Each row is a point. To make a cloud, some directions were put in groups of two or more. Within a group, all points are equally far from the middle, so they leave a hole (a ring in 2 directions, a hollow ball in 3). The other directions are filled evenly. Then the cloud was stretched, turned, moved and blurred a little. Count the holes, and give their numbers of directions, smallest first.

Cloud, 21 rows:
[[ 1.0  3.7 11.4]
 [ 3.1 -1.7 -0.6]
 [ 3.4 -5.4 -1.7]
 [ 2.9  3.5 -3.2]
 [-5.9  1.4  6.8]
 [ 7.5  3.5  6.4]
 [-5.7  0.2  0.1]
 [ 1.4  1.4  1.1]
 [ 3.0  5.6  3.6]
 [ 0.2  5.1  6.7]
 [ 1.4  0.7  4.6]
 [-4.3 -0.3  4.3]
 [-1.0  0.0  0.7]
 [-0.5  4.5 -0.7]
 [ 0.8 -3.7 -5.1]
 [ 1.5 -0.4  7.7]
 [-1.4 -2.8  0.0]
 [-5.1 -8.1  6.7]
 [-1.9  7.4  1.0]
 [-5.3  1.2  1.3]
 [ 2.0  7.1  3.2]]
Holes: 0

Cloud, 27 rows:
[[-2.3  5.2 -3.1 -4.5]
 [-0.3  4.3 -0.7 -5.8]
 [-1.5  1.8  4.5 -5.4]
 [-6.4  3.2 -1.9 -4.6]
 [-4.2 -5.1 -6.0 -0.8]
 [ 1.0  3.0 -1.1  5.8]
 [-4.2 -3.8  6.4  2.0]
 [-1.6 -2.8 -7.2  3.9]
 [ 4.9  1.2 -1.7 -3.8]
 [-8.7 -2.7 -2.3  3.0]
 [ 0.1  4.2 -0.7  5.3]
 [-3.9  6.1 -1.2  3.1]
 [-5.0 -2.6  6.3  2.5]
 [-7.0  0.8 -1.4 -4.9]
 [-0.2  0.2 -7.1  3.9]
 [-4.9  3.7 -1.3 -5.5]
 [-7.1 -1.5  3.9  4.1]
 [ 3.3 -6.8  2.2  1.8]
 [-1.9 -5.5 -0.3  6.8]
 [-4.1 -0.9  2.4 -6.1]
 [ 0.6 -7.0 -2.0 -3.0]
 [-1.5 -5.5 -0.3  6.8]
 [ 0.4  4.3  4.6  2.8]
 [-4.4 -3.4  6.2  2.5]
 [-8.5 -2.6 -3.7 -0.2]
 [-2.0 -5.5 -0.2  6.8]
 [ 2.1  3.4  5.3 -2.2]]
Holes: 2 (2, 2)

Cloud (47 x 6):
[[ 1.9 -3.4  5.7  6.4 -1.3  5.5]
 [ 4.8  3.3  2.9 -0.8 -4.2 -4.5]
 [-3.2 -4.3  0.0  8.3  2.1  3.6]
 [-2.5  5.1  0.0  4.4  1.9 -2.5]
 [ 5.6  1.7  5.3  5.2  5.2  0.6]
 [-3.0  3.0 -0.5  3.7 -2.7 -2.9]
 [-2.2 -1.6 -4.0 -3.7 -0.6  0.6]
 [-1.8 -4.4 -3.9 -5.0 -6.4  0.3]
 [ 7.0 -7.5  3.4 -2.5 -3.3  0.7]
 [ 1.6 -6.1 -3.1  4.3  0.7 10.8]
 [ 5.2  2.2 -4.4  3.9  0.8 -6.3]
 [ 8.0 -1.7 -4.1 -1.7  5.4 -3.8]
 [ 4.0  3.6  3.5 -2.8 -0.7 -3.4]
 [ 0.9 -6.2  2.8  6.7  2.0 -8.0]
 [ 3.7  3.0 -3.8  3.5 -7.1 -2.3]
 [ 4.7 -0.3  0.1  8.2  0.5  3.2]
 [-2.9  3.3  5.1 -0.1  1.7 -1.6]
 [ 7.2 -0.1  5.1  2.6  1.7 -2.6]
 [ 7.0  1.5  2.7 -2.7 -5.1  4.8]
 [ 4.5 -0.8 -1.9  8.2  4.5  2.2]
 [ 7.9 -1.6  2.7  2.7 -8.7 -0.8]
 [-5.7 -1.4  1.8  6.9  0.7  1.9]
 [ 0.3  2.5 -5.2 -1.4  4.8 -0.3]
 [ 2.3 -5.8  0.9  7.4  3.1 -7.0]
 [ 6.4 -7.3 -2.3 -0.8 -2.4  5.1]
 [ 0.9 -8.6 -2.7  2.1  2.5 -0.5]
 [ 3.5 -8.6 -2.3  0.6  0.5  2.7]
 [ 6.0  1.4 -3.3  4.1 -8.3 -1.7]
 [-2.8 -4.0  7.5  0.0  5.2 -0.8]
 [-2.4 -5.5  4.6 -1.7  3.2  5.3]
 [-2.0 -6.6  0.6 -0.3  5.7  5.4]
 [-1.2 -6.7  4.8 -2.3 -3.2  4.6]
 [-5.1 -2.3 -0.8  5.5 -2.2 -0.8]
 [ 8.5 -0.6  3.8 -1.7 -3.7 -1.6]
 [ 1.9  4.4 -5.3  1.5  7.7  3.4]
 [ 0.4  3.9  2.8 -1.1 -8.1  2.9]
 [ 4.1  3.0 -0.8 -4.0  1.4  6.5]
 [ 3.9  2.9 -5.0  0.3  6.5  3.4]
 [-0.9 -8.1  2.0 -4.1 -1.5 -0.7]
 [ 5.0  3.1  2.2 -3.6 -3.6  5.1]
 [ 7.5  0.3  0.9 -3.6 -1.8  5.3]
 [ 1.4 -3.6  3.6  8.2  1.8  1.2]
 [ 3.8 -7.1  6.5  1.0 -2.8 -3.1]
 [-3.2 -5.8 -2.8  4.6  2.9  4.6]
 [-1.5  0.2  1.7 -5.4 -4.4  4.4]
 [ 6.2 -4.6  6.3  1.1  0.4 -1.7]
 [-2.6  0.5  4.1 -4.0  1.3  0.6]]
Holes: 2 (2, 2)
